Rows are points. Each copy is the shape, with its points in the same order, turned, moved and blurred by noise. Some copies are also mirrored. Which?

Shape, 7 rows:
[[ 3.57 -3.23]
 [-0.28  1.47]
 [ 3.11 -2.99]
 [-0.45  1.60]
 [-0.44 -0.46]
 [ 0.42  0.18]
 [-0.48 -2.67]]
Copy 1 (7 x 2):
[[ 3.65 -2.52]
 [-1.44 -0.15]
 [ 3.53 -2.42]
 [-2.21 -0.05]
 [-0.20  0.15]
 [-0.62 -0.67]
 [ 1.86  0.74]]
Copy 1 is: mirrored
Copy 2, 7 rows:
[[ 5.09  0.06]
 [-1.37  0.85]
 [ 3.97 -0.01]
 [-1.45  0.44]
 [-0.35 -0.79]
 [-0.45  0.46]
 [ 1.50 -2.07]]
Copy 2 is: only turned
Copy 3 (7 x 2):
[[ 4.32  2.94]
 [-0.58 -0.67]
 [ 3.82  2.97]
 [-0.79 -0.88]
 [-0.37  1.47]
 [ 0.46  0.13]
 [ 0.28  3.40]]
Copy 3 is: mirrored

Shape, 7 rows:
[[-0.30  0.40  0.02 -1.83]
 [ 0.15 -0.14 -2.95  4.82]
 [ 0.17 -1.14  1.14 -1.95]
 [-1.07  0.78  0.50  3.99]
 [-4.27 -1.06 -1.04 -2.78]
 [-0.87 -0.74  1.12 -2.72]
 [-2.64  1.96 -1.24  0.37]]
Copy 1, 7 rows:
[[-1.80 -0.96 -1.48 -0.54]
 [ 4.81  2.04 -0.09 -1.12]
 [-1.59 -2.56 -1.04  0.25]
 [ 1.78  1.64  1.97  0.55]
 [-2.87 -1.87  0.21 -4.37]
 [-2.85 -2.41 -0.73 -0.55]
 [-1.00  2.11  0.45 -2.10]]
Copy 1 is: mirrored
Copy 2 (7 x 4):
[[-0.13 -0.26  0.44 -1.46]
 [-2.91 -1.67 -3.44  3.73]
 [ 1.43  0.08 -0.95 -2.08]
 [-0.71  0.92 -1.35  3.58]
 [ 2.18 -4.03  1.65 -0.80]
 [ 2.02 -0.61  0.49 -2.07]
 [-0.14 -1.46  1.54  1.66]]
Copy 2 is: only turned
Copy 3, 7 rows:
[[ 0.21 -1.48  0.85 -1.21]
 [ 2.29  3.22 -1.72  3.69]
 [ 0.61 -0.46  1.12 -2.69]
 [ 1.55  2.69  1.86  2.76]
 [-4.23 -0.24  0.15 -1.32]
 [-0.66 -0.98  1.66 -2.77]
 [-1.35 -0.64  0.70  2.21]]
Copy 3 is: mirrored
Copy 4, 7 rows:
[[-1.71  0.34  1.13 -0.96]
 [ 0.90  2.26 -1.54  4.92]
 [-1.11 -1.54  1.65 -1.09]
 [ 2.28  2.40  1.66  2.79]
 [-4.37 -0.26  3.89  1.45]
 [-2.14 -0.91  2.20 -0.89]
 [-1.66  3.28  2.08  1.50]]
Copy 4 is: only turned

Shape:
[[ 2.88  1.74  2.84 -1.75  0.14  0.27]
 [-1.33  1.40 -0.91 -0.20  1.00 -0.55]
 [ 1.41  0.29 -2.18 -1.45  1.09  2.28]
 [ 0.51 -0.36  1.25 -1.27 -4.65  2.28]
 [ 0.93 -1.33  0.69  3.00  1.67 -1.57]
 [ 4.42  0.37 -2.64  1.03  1.84 -2.04]
 [-0.32  1.44  0.77  1.47  1.09  1.52]
 [ 2.78 -2.77  0.70 -4.18 -4.22  1.34]
 [-1.29  1.25  3.14  0.36  1.29  1.39]]
Copy 1:
[[ 0.15  0.96  0.03 -0.81  2.52 -2.72]
 [-1.62  1.26 -0.81  1.73 -1.99 -0.62]
 [-2.19  0.15 -2.06 -0.97  0.55  1.48]
 [ 1.93  3.57  1.58 -1.82  1.32  2.10]
 [ 0.31 -0.42 -0.77 -1.88 -4.06 -2.77]
 [-4.40 -1.61 -0.11 -2.93 -1.89 -2.06]
 [-0.27  2.43 -2.27 -0.02 -1.48 -1.53]
 [ 2.24 -0.18  3.06 -2.83  2.96  3.18]
 [ 1.90  2.08 -2.66  1.49 -0.49 -2.56]]
Copy 1 is: only turned
Copy 2:
[[ 3.32 -0.53 -0.75  2.31 -3.30  1.00]
 [ 0.56  0.84  0.51  0.56  1.39 -0.57]
 [ 1.38 -2.41  1.23  0.55 -0.86 -2.24]
 [-1.54 -3.54 -0.36  3.21 -1.69  2.16]
 [ 0.63  2.65  2.37 -1.76 -1.97  1.16]
 [ 0.92  1.67 -0.40 -2.42 -3.58 -3.32]
 [ 2.05 -0.28  0.95 -0.44  0.45  1.54]
 [-1.65 -3.54  0.39  4.66 -4.79  0.01]
 [ 3.70 -0.33  1.32  1.47  0.56  3.20]]
Copy 2 is: mirrored

Shape (14 x 8):
[[ 0.66 -0.95 -0.04  1.88  0.00  1.74  2.05 -1.21]
 [-3.93 -1.15 -0.37 -1.11 -0.32  2.14  1.90 -1.29]
 [-0.53 -0.12  1.85  1.38 -0.03 -5.22  1.46 -1.03]
 [ 0.15 -0.09  1.39  0.04  1.13 -4.58  1.83  5.17]
 [ 0.60 -1.16  1.25  1.19 -0.45  1.54 -1.01 -1.02]
 [-4.85  4.00  1.75  0.61 -3.11  2.45 -1.47 -0.82]
 [-2.46 -1.93  1.15  0.08  0.20  1.98  3.61 -1.04]
 [-5.88 -1.48  0.63 -2.97 -1.04 -0.55  0.23  1.60]
 [ 0.58 -0.53 -1.64  0.15  1.21  2.42  1.18  5.15]
 [-0.80 -1.24  1.04  1.39  0.73 -2.35 -2.06 -1.32]
 [-0.15  1.05  1.33 -0.47  1.36  2.80 -1.56 -1.22]
 [-0.58 -1.68  0.97  0.89 -0.78  0.63 -2.38  1.79]
 [ 0.63 -1.20 -2.46  1.67  0.04  2.23 -0.92 -1.38]
 [ 0.46  1.05 -2.00 -1.59 -5.17  1.55 -2.40 -0.99]]
Copy 1:
[[-1.73 -0.46 -2.82 -0.48  0.67 -0.17 -0.45  0.25]
 [ 1.95 -2.15 -2.60  1.78  2.41  0.21 -2.95  0.88]
 [-0.77 -3.12  1.77 -1.35 -0.16 -4.19 -0.58 -2.41]
 [ 1.79  1.61  2.90 -1.59 -1.38 -5.81 -1.24  0.14]
 [-1.55 -0.78 -0.03 -0.56  0.68  1.86 -0.71  0.54]
 [ 0.90 -0.87  1.58  2.89  7.23  1.38 -0.38 -0.30]
 [-0.10 -2.19 -3.06  1.13  1.41 -1.27 -2.42  2.15]
 [ 4.18 -2.01  1.36  2.52  1.87 -1.02 -4.88  0.81]
 [ 2.10  4.71 -1.38 -0.88 -0.18 -0.74 -1.52  1.99]
 [-0.32 -2.59  1.93 -2.41  0.45  0.21 -1.57 -1.56]
 [ 0.91 -1.15 -0.17 -0.80  2.06  2.66  1.16  1.55]
 [-0.29  0.82  2.13 -0.69  0.59  1.39 -2.51  0.60]
 [-0.53  0.57 -2.49 -1.31  0.73  2.88 -1.21 -1.40]
 [ 0.35  1.08  0.66  4.06  0.97  3.72  0.01 -3.30]]
Copy 1 is: mirrored
Copy 2, 14 rows:
[[-1.30 -1.39 -0.74  0.42  0.52  0.88  0.72  1.42]
 [ 2.18 -1.11  2.11  0.44 -3.33 -0.17  0.64  3.38]
 [-0.08 -1.23  0.80 -1.78  2.66 -5.60 -0.83  1.58]
 [ 0.07  0.69  0.73 -3.35 -0.94 -6.05  1.34 -2.31]
 [-0.73 -1.06  1.77 -0.35  1.02  1.32 -0.16  0.17]
 [ 2.06  0.61  5.12  5.62  0.07  0.43  2.08  1.22]
 [-0.13 -2.74  0.92  0.29 -3.14 -0.19  1.06  2.47]
 [ 3.48  0.40  4.62 -0.15 -4.67 -2.91 -1.11  1.39]
 [-0.44  2.07 -1.05 -1.67 -3.20  0.52  2.10 -2.66]
 [-0.91  0.66  2.34 -1.64  1.88 -1.91 -2.21  1.75]
 [ 1.29 -0.26  2.43 -0.47  1.12  2.52  1.27  0.56]
 [-0.69  0.59  2.91 -0.77 -0.36 -0.12 -1.05 -1.36]
 [-0.52  1.11 -0.77  0.55 -0.06  2.50 -1.04  1.27]
 [ 2.97  0.09  0.14  3.67  0.02  1.12 -3.09 -1.92]]
Copy 2 is: mirrored
Copy 3, 14 rows:
[[ 0.61 -2.33 -1.45  0.91 -1.39 -0.82 -1.79  1.06]
 [-1.68  0.70 -3.75  2.15 -0.21  1.16 -2.19 -2.09]
 [ 4.32  0.28 -1.72 -1.72 -3.12  3.34  0.38 -1.10]
 [ 2.66  1.71 -1.23 -1.29 -4.97  1.51  4.81 -0.40]
 [ 0.72 -1.61  0.44  1.49  0.34  1.03 -0.13  0.63]
 [ 1.48  2.77 -1.85  6.49  0.72  4.09 -1.68  0.96]
 [-0.20 -1.70 -4.40  2.16 -0.82  0.27 -1.28 -1.75]
 [-1.69  3.28 -3.89  1.97 -0.35  3.77  1.33 -3.44]
 [-3.04  1.24 -0.45  1.32 -3.09 -2.35  2.63  1.06]
 [ 2.09 -0.70  1.39 -0.16 -0.43  2.97  0.13 -1.64]
 [ 1.44  0.61  0.75  3.36  1.69 -0.40 -0.52 -0.27]
 [-0.19 -0.66  0.57  1.77  0.00  2.13  2.41  0.28]
 [-1.28 -1.05  1.63  0.71 -0.43 -0.01 -2.75  1.26]
 [-0.80  2.27 -0.52  0.59  3.37  2.75 -1.80  4.17]]
Copy 3 is: only turned
Copy 4, 14 rows:
[[-0.65 -2.41  0.49 -0.40 -0.44 -0.52  0.65  3.28]
 [ 0.71 -1.96 -0.30 -2.93  0.51 -1.78  2.86 -0.26]
 [-4.38  1.24  0.64 -2.02  1.36  3.54 -0.28  1.10]
 [-4.72  0.99 -0.92 -0.16 -4.54  3.81  0.89 -1.18]
 [-1.79 -1.47  1.22  0.75  0.32 -1.79 -1.10  0.42]
 [ 3.41 -1.05  0.50  1.23  3.97  0.86  1.79 -3.26]
 [-1.28 -2.90  0.20 -3.00  0.14 -0.66  2.87  1.07]
 [-1.31 -0.46 -1.49 -3.19  0.10 -0.95  3.46 -4.67]
 [-0.82 -1.15 -1.45  1.94 -5.70 -0.61  2.61  0.52]
 [-3.98  1.96  1.13  0.06  1.34 -0.65 -0.42 -0.46]
 [ 0.74 -0.73  3.34  1.04 -0.47 -1.92  0.13 -0.85]
 [-2.11 -0.30 -0.80  2.24 -0.62 -1.54 -0.33 -2.02]
 [ 0.06 -0.02 -0.09  0.86 -0.32 -3.25  0.03  2.72]
 [ 3.47  0.16 -2.44 -0.19  0.70 -1.69 -3.56 -1.25]]
Copy 4 is: mirrored

Shape (17 x 11):
[[-1.54  3.90 -1.47  0.14  3.50 -0.17  1.64  1.24 -1.62  0.69  1.20]
 [ 0.46  0.32  0.85 -1.33 -0.48  1.02 -3.98 -1.01  1.82 -0.91 -2.60]
 [-0.27 -0.02 -0.33  1.70 -3.42 -0.41  0.98  1.09  0.65  0.21  0.06]
 [-1.27 -0.37 -0.92  2.05 -1.78 -1.29 -2.48  2.78  1.08  1.91 -1.23]
 [-0.52  0.33 -0.62  2.96 -1.95 -2.53 -2.45 -0.52  1.67 -1.52 -1.61]
 [ 1.85 -3.11  1.31 -3.01  3.83 -1.92  4.20  0.08 -0.53 -1.53 -0.32]
 [-1.32 -3.44 -1.63 -1.82  2.52 -0.86 -1.61 -2.01 -0.31  1.94  1.01]
 [ 1.94 -2.42 -0.73  0.92  1.84  4.10  1.55  0.52 -0.25 -2.55  0.52]
 [-0.96 -1.67 -1.46  2.58  0.78 -0.22  2.30  2.44  2.46  1.18  1.30]
 [-0.58 -0.16  1.88 -2.26  0.98 -3.44 -0.28 -1.63 -2.69 -0.01 -0.30]
 [ 1.85  1.84 -2.97 -1.52 -1.20 -1.07  2.28  1.20  1.60 -2.16 -1.46]
 [ 0.95  1.86  1.26 -0.36 -1.06  0.80 -1.79 -4.39 -0.96  4.88  3.74]
 [-2.38  1.43 -3.30 -0.47  2.73 -3.20  2.35  3.46  0.72 -2.71 -1.12]
 [ 3.98 -1.80  2.12 -1.01  2.02 -1.11 -2.47 -0.52 -1.33 -2.07  5.96]
 [-0.25 -2.01 -1.76  0.77 -0.05 -0.12  2.38  1.07 -0.83  1.09  1.12]
 [ 0.80  0.44 -2.05  1.35  2.23  0.47 -1.91 -0.44 -0.20  1.91 -2.76]
 [ 0.00  3.58 -2.56  2.46  0.30  0.93 -4.15  1.84 -0.55  0.79  0.92]]
Copy 1, 17 rows:
[[ 3.23 -1.56 -0.38  0.29  2.98 -2.01 -0.32 -2.31 -0.53 -2.21 -1.75]
 [-3.31  0.13 -0.09  2.44 -1.56 -2.34  0.96  0.75  0.16  1.07 -0.26]
 [ 0.23 -3.01  1.06  0.85 -0.63  1.57 -0.27  3.27  1.35 -1.17 -2.35]
 [ 1.19 -0.71  3.46  1.39 -1.41 -1.65  1.10  2.12  3.26  0.45 -1.86]
 [-0.02 -1.32  1.94  3.96 -1.06 -1.93 -1.58  3.87  0.51  0.49 -1.29]
 [ 1.84  0.17 -1.52 -1.53 -1.97  0.43 -1.56 -1.29 -2.26 -3.51  5.08]
 [-0.04  2.97  2.90 -2.25 -1.86 -0.95 -1.33 -0.66 -2.80  0.69  0.13]
 [ 0.76 -3.86 -2.25 -1.93 -4.50 -1.47 -0.36 -0.41 -2.27 -1.45 -1.14]
 [ 3.87 -0.16  0.36 -0.22 -2.85  0.18 -1.48  1.59  1.42 -2.92 -2.19]
 [-0.98 -0.54  1.99  0.61  2.62 -0.11 -2.29 -0.30 -0.49  0.04  3.05]
 [ 0.78 -1.76 -0.40  3.31 -0.57 -0.27  1.86  1.98 -2.01 -4.80  0.19]
 [-0.91  0.79  0.71 -0.21  2.31  3.40  0.08 -1.55 -2.02  4.89 -3.13]
 [ 2.94 -0.81  1.15  2.74  1.03 -3.57 -0.71  0.25 -0.21 -6.15  0.22]
 [-0.12 -2.74  2.04  2.00 -3.05  2.31 -2.99 -4.74 -3.91  1.33  1.29]
 [ 2.36 -1.24  0.85 -1.86 -0.77  1.05 -0.71  0.91 -1.16 -1.95 -1.31]
 [ 1.09 -0.32  0.41 -0.26 -0.36 -3.36  2.88  1.75 -0.81  1.30 -0.74]
 [ 1.07 -3.39  2.73  2.44 -0.02 -3.34  1.52 -1.49  0.03  1.59 -4.52]]
Copy 1 is: only turned
Copy 2, 17 rows:
[[ 0.35 -0.10 -0.91  0.99  3.51  0.28 -3.13 -2.11 -4.40  1.90 -1.50]
 [-1.57  3.87  1.67 -0.87  1.89 -1.81 -2.03  0.57  3.28 -0.11 -0.48]
 [-1.89 -0.04 -0.36  0.90 -0.66  0.55 -0.49  1.65 -0.35  0.30  2.08]
 [-2.99  2.15  2.49 -0.10 -2.04  0.12 -2.83  1.06 -1.10  1.30  0.84]
 [-2.32  3.96  0.40  1.76 -1.35 -1.08 -1.45  2.40 -0.59 -1.59  0.18]
 [ 6.26 -0.61  3.13  1.63  3.10  0.76  0.14 -1.13 -0.25 -1.32  0.83]
 [ 2.64 -1.12  2.85 -0.10 -0.87 -3.24 -4.13 -1.25  0.45 -1.05 -1.72]
 [ 3.13  0.85 -1.81 -0.09 -0.20  2.45 -0.98 -2.63  2.67  0.64 -0.14]
 [ 1.32  0.34  0.27  1.65 -2.00  0.26 -2.59 -1.46 -1.98  1.52  3.09]
 [ 1.56 -0.89  3.20  1.54  3.34 -1.42 -1.43  2.62 -0.58 -0.99 -2.40]
 [-1.32  1.19  0.21  0.52  2.29  0.32  1.75 -2.29 -1.18 -2.14  2.34]
 [-0.26 -2.46 -1.25 -0.59  0.67 -6.34 -1.45  2.33  0.55  3.97 -2.62]
 [-0.17  1.80  1.81  2.82  2.56  2.24 -2.78 -3.30 -4.51 -2.43  1.45]
 [ 2.64 -0.77  1.81  5.14 -0.28 -1.75  1.76 -1.45  2.76  2.67 -4.79]
 [ 1.41 -1.84  0.47  0.19 -1.12  0.69 -1.58 -0.68 -1.57  0.08  0.76]
 [ 0.45  3.39  0.83 -2.94  0.06 -1.50 -2.49 -0.50 -1.36  0.30 -1.49]
 [-3.91  2.69 -0.56  0.08 -0.54 -0.66 -2.56 -1.69 -1.70  2.76 -2.95]]
Copy 2 is: only turned

Shape (16 x 12):
[[-1.02  0.20 -1.42  2.91 -3.95 -2.74 -0.16  0.69  0.28  0.27  1.18 -1.16]
 [ 0.24  1.58 -2.37 -1.28 -0.30 -0.86  0.97 -5.25 -2.23 -0.13  1.11 -0.97]
 [ 2.47 -5.41  1.88 -1.84  0.28  3.40 -1.37  0.60  0.91 -0.25  1.40 -1.31]
 [-1.13  0.13 -1.68  7.12  0.38  3.74  1.21  0.63  0.49  3.74  1.14  1.07]
 [ 2.82 -3.06 -1.40 -0.49  0.53  0.98  0.89 -0.04 -0.64  0.44 -0.57  2.40]
 [ 1.82 -1.13 -0.88 -1.20 -0.24  0.57 -4.25  0.81  0.34 -0.63 -1.37 -1.44]
 [ 0.51  0.08 -2.03 -0.42  1.36 -1.52  0.11  0.91 -0.07 -0.29 -1.27 -1.17]
 [ 0.84  1.76  0.21 -0.17 -0.39  1.91  0.99  0.71  1.01  0.70  1.13 -0.63]
 [ 0.64  0.79  3.14  0.02  0.89 -1.53 -0.06 -5.13 -0.29  2.19 -0.85  0.94]
 [-5.06  1.11 -1.35 -1.77 -0.66  3.75  0.21 -0.52 -2.30  0.32  1.35  1.81]
 [ 2.48  0.59 -0.59 -1.47 -0.81 -0.33 -0.92  0.54 -1.60  0.49 -0.21 -0.61]
 [-2.12 -1.73  1.03 -1.16 -0.41  1.71  1.17  0.99  0.77  2.51 -0.63 -1.39]
 [ 3.02  0.62 -2.15 -2.17  0.61  2.16 -5.14 -0.03 -8.88  0.11  0.23 -1.15]
 [ 0.65 -1.40  7.41 -0.45  0.02  3.60  1.12 -1.18 -0.16 -1.16  0.97 -1.53]
 [ 0.41  1.58 -0.99 -0.85 -1.62  1.08  0.90 -1.56  0.66  1.65  0.79 -0.71]
 [-0.50 -0.78 -0.96 -1.14 -0.34  1.46 -0.22  0.17  0.54  0.89 -7.14 -0.35]]
Copy 1 (16 x 12):
[[ 1.00  1.33  2.54  0.42  0.24  3.32  0.30  1.70  3.12 -1.20  0.61 -3.37]
 [-1.62 -0.30  2.58  2.53  3.94 -0.75  2.97 -0.81 -0.44 -0.67  1.53  0.16]
 [-4.06  1.42 -1.11 -0.35 -2.18  3.52 -1.91  0.09 -1.42 -2.86 -0.93  4.21]
 [-2.38  3.91  2.89 -2.66 -3.67 -0.12 -0.66 -3.65  2.78  2.12  0.98 -3.34]
 [-5.25 -0.51  0.32 -0.51  0.53 -0.17 -2.24 -0.12  0.78 -2.03 -0.37  0.37]
 [ 0.03  0.55 -0.38  0.81  0.41  1.84 -2.01 -1.76  1.83 -5.15  0.03  2.09]
 [ 0.14 -0.43  2.19  0.49  0.92 -0.99 -2.43  0.74  1.45 -2.42  0.82  0.81]
 [-0.53  0.91  0.86  2.58 -1.30  0.45 -1.41 -1.10  0.95  0.58 -0.95  0.26]
 [-1.96  2.59 -2.35  2.79  1.93 -1.97  1.05  0.12 -1.43 -0.94  3.69 -1.23]
 [ 0.24 -1.71  0.84 -0.49 -2.19 -1.47  3.51 -2.19 -1.61 -0.71 -3.27 -1.23]
 [-1.08  0.10  1.21  2.52  1.54  1.18 -2.41 -1.04  0.23 -2.87 -0.38 -0.18]
 [-0.48  2.89  0.78  0.20 -2.65 -0.62 -0.67  1.34 -1.10 -1.84 -1.86  0.39]
 [-0.91 -2.07  2.30  0.99  3.84  2.35 -2.03 -7.48 -3.85 -5.81 -0.98 -0.20]
 [-0.87  3.40 -4.14  1.16 -1.07  2.27 -1.44  0.36 -4.35  2.09 -0.63  2.40]
 [-1.49  1.44  1.69  3.21  0.02 -0.04  0.90 -0.56  1.18 -0.44 -0.72 -0.17]
 [ 0.17  3.35 -0.87 -1.10  2.05 -3.69 -2.01  0.25  2.32 -4.19 -2.95  0.72]]
Copy 1 is: only turned
Copy 2 (16 x 12):
[[-0.80  1.72  0.73  0.20 -2.17 -0.18  0.69 -1.41  3.41 -2.94 -1.58 -0.19]
 [ 0.49  0.80  3.02  1.77  0.31 -2.45  1.81  4.25 -0.36 -1.59  1.48  1.51]
 [ 0.50  2.90 -0.25 -1.62  4.22  1.18  0.14  0.81 -2.72  2.51 -3.63 -3.10]
 [ 4.64  0.24 -5.01 -0.37 -1.23 -1.90  2.64  0.71  4.42  0.65 -3.88  0.80]
 [ 0.44  1.58 -0.53  0.35  3.03 -0.05 -1.17  1.38  1.13  3.21 -0.26  0.38]
 [-1.43  1.39  0.85 -0.40  1.20  1.38  1.07 -1.47 -2.71  1.37 -2.45  1.88]
 [-1.93 -0.57  0.64  0.84 -1.12 -0.89  0.55  0.40 -0.19  2.05 -0.86  0.50]
 [ 1.98 -0.22 -0.21  2.42  0.03 -1.00  1.51 -0.52 -0.70  0.52 -1.68 -1.55]
 [ 1.43  0.66  0.74 -1.90  1.37 -5.41  1.06  0.26 -1.55 -0.66  2.68  0.27]
 [ 2.95 -0.41 -2.79  1.42 -0.78  3.20  2.94  3.23 -1.07 -1.29  2.22 -0.73]
 [ 0.67  0.16  2.70  0.77  0.69  0.37  0.42 -0.59 -0.56  1.41 -0.58  0.68]
 [ 0.14 -0.17 -1.51 -0.73  0.80  0.25  3.55 -0.05 -0.01  1.35 -0.31 -3.40]
 [ 3.74 -1.11  5.67 -2.11  0.75  4.56  0.72  2.65 -2.71  2.22 -1.10  5.24]
 [ 3.13 -1.24 -0.49 -2.47  3.73 -2.07 -0.55  0.05 -3.97 -1.45 -1.97 -5.20]
 [ 1.49  0.84  0.72  2.50  0.69 -1.44  2.98  0.35  0.09 -0.51 -0.18 -0.52]
 [-3.07 -2.98 -2.19 -0.14  3.44  0.17  3.07 -1.34 -0.22  1.98  0.78  1.80]]
Copy 2 is: only turned
